Rows are points. A path goes straight from each point to the next, and from the last back to the first. The post is the endless flat space through its rows: a point in 2 columns, a line in 3, a plane in 4, and so on, so that a path can go around it. Count how often the path circles the post. Going back the other way cancels.

Post (1 x 2):
[[-12  -6]]
Path (31 x 2):
[[ 27  48]
 [ 22 -17]
 [-14 -69]
 [-53 -37]
 [  8 -43]
 [ 71 -25]
 [  4  36]
 [ 10   1]
 [ 26 -31]
 [-15 -39]
 [-71 -50]
 [ 11 -47]
 [ 70  -8]
 [ 13  47]
 [-72  58]
 [-71 -12]
 [-84  46]
 [-37  65]
 [ 62  21]
 [ 64 -53]
 [-16 -80]
 [-79 -12]
 [-36  18]
 [-18  26]
 [-49   0]
 [-72 -37]
 [ 21 -76]
 [ 18 -15]
 [ 38  26]
 [-29  15]
 [-22  23]]
Times around: 0

Post (7 x 8):
[[ 26   4 -11  26  95 -11  37 -29]
 [  6  26 -18  -9  -8   9 -35 -18]
 [ -3  22 -48  56  -9  18  34  16]
 [ 10  39   6  -6   7  38  15  17]
 [ -8 -23  10  30  -7  21  -6 -39]
 [-32 -12  58 -70 -56 -25 -10 -21]
 [ 14  29   3  33 -27   8   7  53]]
Path, 23 rows:
[[-35 -26 -18 -11   0  18  -3   6]
 [-45  20  16  -1  28 -15  24  -2]
 [-23   4   8 -19  38  -6   7  28]
 [-14 -11  28  28 -33  57  38  38]
 [ 30 -10  21  11 -67  21  -5 -10]
 [ 15  28  29  16  17   5  33 -67]
 [-33  15  15  59  30   3  51 -14]
 [-32  12   1 -18  -4  -3  -8  25]
 [ 16  31 -71 -21  49  51 -23   2]
 [ 12   2  20 -34 -43  -4   6  -3]
 [ 41  19  -6  63 -13 -34  -5 -33]
 [-21   8  22  69 -49  12 -15 -28]
 [-65 -35  49  14  34  54  46 -37]
 [-30 -42 -29  45 -37 -16 -16 -25]
 [-37   4  46 -19  21  28 -27 -33]
 [ -3  25 -11  65 -12 -20  -3 -43]
 [ 28  36  -8   4 -11 -25  45   3]
 [ 35  -7 -36  21  51 -42  -9 -13]
 [-23 -31  35 -15 -22 -10 -15 -14]
 [-18  22  21  -9  19   2  51  13]
 [  2  65  23 -19 -13  13 -28 -39]
 [ 49  14 -19  45  32   0 -12 -37]
 [ 35 -12 -59  30 -19  38 -66  -1]]
Times around: 0

Post:
[[ 20 -21  -1 -28 -27 -31  -9   6  -6  46 -12   6 -10  24]
 [ 11 -45  15  24 -25  -9  27  -3  18 -26  -4  -3 -21  -1]
 [-11  25  21  15  -9 -13  -4  20  31   1   2  19  30  37]
 [-19  24  42  95 -23 -26 -17 -29  32  11  20   2 -23   4]
 [ -1  -6 -39 -45 -26 -35 -14  65  -7  15 -18 -16  -9  31]
 [  8 -23  39 -12   1  37  -8  -6 -15   2 -12  -9  -1 -17]
 [  1 -19  23  -5 -11   6 -12 -13  16  13   0 -37   8  21]
 [-23  24 -13 -18  17  48  17 -24  16   2 -30 -38  -1  -3]
 [ 54  21   3  26 -19 -26 -40  -9  -8  21  12 -10   8  40]
 [-24  28  57  -6  -1  56  29 -25  -3 -19  34 -16  -4  -7]
 [-20  -9  31 -30  24  -8  36  -3 -42  -4   3 -20  40  24]
 [ -7  22  24   5 -40  24  -2 -13  16 -21 -10  -9  44  -4]
 [  8 -55  -5 -45  -9 -15 -10   5  -9 -20   0  15  -6  -7]]
Path, 32 rows:
[[-33 -36  25 -18  60  74   6 -51   2  34 -44 -26 -51   4]
 [-12 -14   1  23   1 -10 -49  -7  16  12 -12 -11  10   7]
 [-23 -20 -17 -27  22  16  -4  40  -1  -9 -20 -17  55  22]
 [-28   0  30   6  34  -6   4   9 -10  -1  22  12  17  36]
 [-17 -21  14   6   9 -36  16  34 -22  -3  -5  25 -28  18]
 [ 37 -23  26  -4  10   7 -19 -46 -30  12   4 -53 -14   7]
 [ -5 -33  43  11   5 -20  43  20  16 -35   3 -28  18   1]
 [ -7  42   6 -26   4  37   9   8  16 -30  24 -14  34  20]
 [  9  23   6  66 -27 -49 -38   1  19   3  25  24  28  34]
 [-32 -16  62 -21 -57  49   3 -51   6  10   8 -38  27  -1]
 [ -4   7 -29  21  29  -9   8  15   3 -52 -18 -10  -1  37]
 [-41   6  51 -29 -34  15  33  17  31 -32  25  21   4   4]
 [ 92 -34  47  38  -3 -49 -20 -40  35  35  -8  40  29  15]
 [ 35 -22  11 -66  -3 -17 -14   7  13  18  -2 -23  12  12]
 [-12 -19  36  14  31 -26  57 -58 -36  69  -7  11 -13  -4]
 [ -3   5  -4  32 -26  17 -13  -3  -1 -11  14 -23  -2  -4]
 [-12  23   4  -2  -6 -10  -9  -9  -5   2  21 -28  19  56]
 [  5  44  49  -8  -3  32  25   4 -48 -35  42   0 -17  16]
 [-21 -10  19  -4 -42 -10 -20  24  22  -1  12  -7   5  43]
 [ 40  -4   4   6 -14  16 -27  10 -21  22  24 -13 -11  33]
 [ 13 -32   0  -3  -6  30  60  17 -26 -22  21 -37 -17  46]
 [-38  18 -40 -16 -28  -9  -1  33  -2 -41 -40   6  12   8]
 [-36  46  22  -1 -33  26   5 -21  30 -69   4   9  11   5]
 [-42  48   9  41  -5  -2 -31 -45   3  52 -13  -7  -8  19]
 [-14  13  21 -13 -20   3 -12  34 -11  -7   9 -17  17  35]
 [-23 -12   2   6  38 -13 -13   5  -2 -22 -43 -27  16  28]
 [ -6 -13  56 -26  28 -33 -16   9  -5   4  17   4  21  31]
 [ 19 -26  37   5 -41 -10 -14  12  22 -30   8  -5  25  32]
 [-31  31 -44 -24   2  31   3 -46   8  10 -17 -33 -11  19]
 [-81  57  37 -50 -29  71  39  12  21 -24  17  13  15  22]
 [-35  34  11   3 -24 -12 -15   7  42 -39  -7   5  40  25]
 [ 37   7  25  -9 -40  28 -52   0   8 -37   1 -60  45  20]]
Times around: 2
